Rows are points. To make a cloud, some directions were put in groups of two or more. Within a group, all points are equally far from the middle, so they leave a hole (a ring in 2 directions, a hollow ball in 3). The other directions are filled evenly. Then the cloud was stretched, turned, moved and blurred a little. How many holes are there, and how many directions does each take, smallest first?

Cloud:
[[ 10 -14  22]
 [ 11 -17 -27]
 [ 15  21 -10]
 [ 12 -21 -31]
 [ -7  36  17]
 [-22   5   3]
 [  0  13  12]
 [-48 -26 -36]
 [-22  39  10]
 [-45   6  32]
 [  4 -35 -32]
 [ 37 -35  21]
 [  5 -36  11]
 [ 30 -10  23]
 [-28 -14 -45]
 [ -3 -60   8]
 [-19 -48 -15]
 [ -6 -46   2]
 [ 14  15 -53]
 [ 28  -1  -7]]
Holes: 0

Cloud, 30 rows:
[[-46   3   0 -20]
 [  7 -19 -15  50]
 [-22  -5 -32 -24]
 [-38  -5  21   7]
 [-12 -46  -9  16]
 [ -8 -18 -40 -10]
 [  4 -17 -36 -26]
 [ 25 -13  42  -3]
 [ 36  15  10 -20]
 [ 21 -45   6  17]
 [  1 -60  23  -6]
 [ 22 -36  22 -45]
 [ 15  16  35  35]
 [ -7 -38 -34 -11]
 [ 53 -16 -33  23]
 [  8   8 -46  13]
 [ 54 -16  16  35]
 [ -6  31  20  18]
 [-28   1 -18  18]
 [  2 -10  27  39]
 [ 36  20  26  -5]
 [ 48 -23 -24   5]
 [ -7  26  18  34]
 [ 16 -35   6  35]
 [ 16  21  27 -15]
 [-28 -37  -9  13]
 [-43 -14  14   7]
 [-36   3  34 -19]
 [ 39 -33 -10 -15]
 [ 27 -36  27 -28]]
Holes: 1 (3)

Cloud (28 x 4):
[[ 29 -14  42   8]
 [ 16  19  -9  12]
 [ -2  28  34   0]
 [ 12  14 -27 -32]
 [ -6 -40  56 -21]
 [-36  14  53   1]
 [-28 -35 -20  -9]
 [-10  -8 -19 -53]
 [ -3  30  31   9]
 [ 13   6  42  20]
 [-37  39   9  11]
 [ 19 -52  35 -16]
 [-17 -43  17  41]
 [ 28   7 -28 -47]
 [-34   3  60  20]
 [-26 -44  30 -32]
 [ 10 -59  23 -34]
 [-42  12  13 -26]
 [ 10  -4 -10  40]
 [ -7  30  34   2]
 [ 16 -50  48 -23]
 [ 21 -56  28 -21]
 [-26  -6   5 -53]
 [-55  24  17   0]
 [-40 -11  59  15]
 [-60  27  13   5]
 [ 23  -8 -33 -34]
 [ -7  -5  57  22]]
Holes: 1 (3)

Cloud:
[[ -5 -12 -19   5  29 -51]
 [  9  23  12  22   6 -33]
 [  5  -2 -30  40  29  11]
 [-37 -32  22   6 -13   8]
 [ 18  29  20  28  18   0]
 [ 33   0 -20   6 -14 -50]
 [ 27 -22  37  11 -10  44]
 [-18   4  -9  -4  19 -20]
 [-16  23  10 -10 -18  23]
 [ -5 -36  10 -49  -8 -15]
 [  4 -25 -20 -28  17  21]
 [ -9 -35   2  25  -9   7]
 [ -5  19   5  49 -18 -11]
 [ 14  24 -13  26 -29  23]
 [  7  27  16  15   8   4]
 [  0 -27   2 -36 -23 -23]
 [  4  -7  26   6 -51  -9]
 [ 20  33  10  42  -4  17]
 [ 13 -23  14 -34  54   2]
 [  7 -37   2  35  -5 -34]
 [ 16 -33 -14  21 -13 -49]
 [ 22  -8 -17   0 -19 -28]
 [ -9 -16 -17 -24  38  24]
 [ 16   1   4 -13 -23 -24]
 [ -9  32  -3 -32  19  27]
 [  1  23  26 -12  35  25]
 [-12 -23  30 -18  29 -13]
 [ 14 -26  34  35  21  24]
 [ -7 -34   5 -14 -21  29]
 [  2  18   1  28   7 -39]
 [ 18 -11 -30 -37   4 -17]
 [  0  23 -14 -43  -7  34]
 [ 16 -23   6 -30   9  21]
 [ -9 -10 -17 -34 -42 -29]
 [ 10  14  21   1 -26 -20]
 [ 15   1 -29 -29 -14 -48]
 [-23 -44  39  -5  -7  -4]
 [ 16 -31  24   6  22  14]
 [ 11  -4  -9 -40 -10   7]
 [-19 -15 -31   6  14  12]
 [ -2 -40   7 -19  -6 -28]
 [  1   2  18 -17 -36  11]
 [ 19  16 -11  17 -28 -47]
 [ 25  -4  19  30 -37   3]
 [  0   0 -19 -60 -13 -10]
 [ 30 -11 -29  16   3  16]
 [ 34 -24  10   7  24   7]
 [-26  17 -24  33 -23  -4]
 [  4   0   5 -11 -38 -19]
 [ -7  -4  18 -12 -49  17]
 [-30  11  -5  -8  -7 -23]
 [ 21 -16  -5   6  49 -21]
 [ -8 -19  31  24  14  23]
 [-12  25 -18 -24 -24  48]
 [ 30 -18   1  29 -16  10]]
Holes: 1 (2)

Cloud (50 x 6):
[[ 20 -31 -11 -18  16  15]
 [-33 -26   2  -2  30 -29]
 [  6 -39  13 -22 -21   4]
 [ 23  25   0   7  16  -3]
 [ -5   7 -33  16 -12 -14]
 [ -9  28  17 -12 -18   4]
 [-12  29  41  -8  -3   5]
 [-13  14  -3 -60  32  14]
 [ 25  27  12 -56 -17   1]
 [-10 -35  18 -16 -32   8]
 [ 22   0  15 -15 -33   9]
 [ 19  -5  -9 -53  18  35]
 [-21  25  14 -35  25  19]
 [ 17  -7  12 -14 -18  21]
 [ 10   0 -26  -5   9 -26]
 [ -6 -26  14   6 -28   1]
 [ 14 -21  10   8 -39  -3]
 [  9   7  32  -5 -52 -18]
 [ 44  12  13  11  -2  14]
 [  2   2  40 -20  15  39]
 [-15  39 -10 -42 -11  18]
 [-29 -16 -25  12  49  -9]
 [-22  20  24   4 -28  -2]
 [-36 -28 -26 -22  10 -28]
 [  9  36  -9   2  50  -3]
 [-11   2  17  -6 -44 -15]
 [-14 -19 -17   5  20 -16]
 [ -6 -31  -9  34  38  -5]
 [-21  28  38 -19   2   8]
 [-30 -25   9  12 -25  -1]
 [ 32  33  -1 -22  28  20]
 [-17  -8  -2 -15   3 -43]
 [ 18  31  -5 -23   8  28]
 [-20 -22  27  -2  20 -29]
 [  2 -16  11 -41  52  36]
 [  3 -20   9 -35 -19   7]
 [ 15  -3 -31 -34   1  35]
 [  5  23 -10 -18  -8   5]
 [  5 -23  -2  -7 -27  17]
 [-30 -13  23  -4  -1  12]
 [ 13  -4  57  -5   3 -27]
 [ 35 -10  26 -16  27  25]
 [ -6   4  33 -15  31 -49]
 [ 13  54  -2 -25  29  24]
 [ 18  22  21 -33  -1   9]
 [-10 -22 -16 -51 -14   1]
 [  0  27 -41 -16  -9  22]
 [ -2 -23   3  -2   8  28]
 [-17   6  50 -10   6 -13]
 [-24   9 -13 -39 -12  24]]
Holes: 0
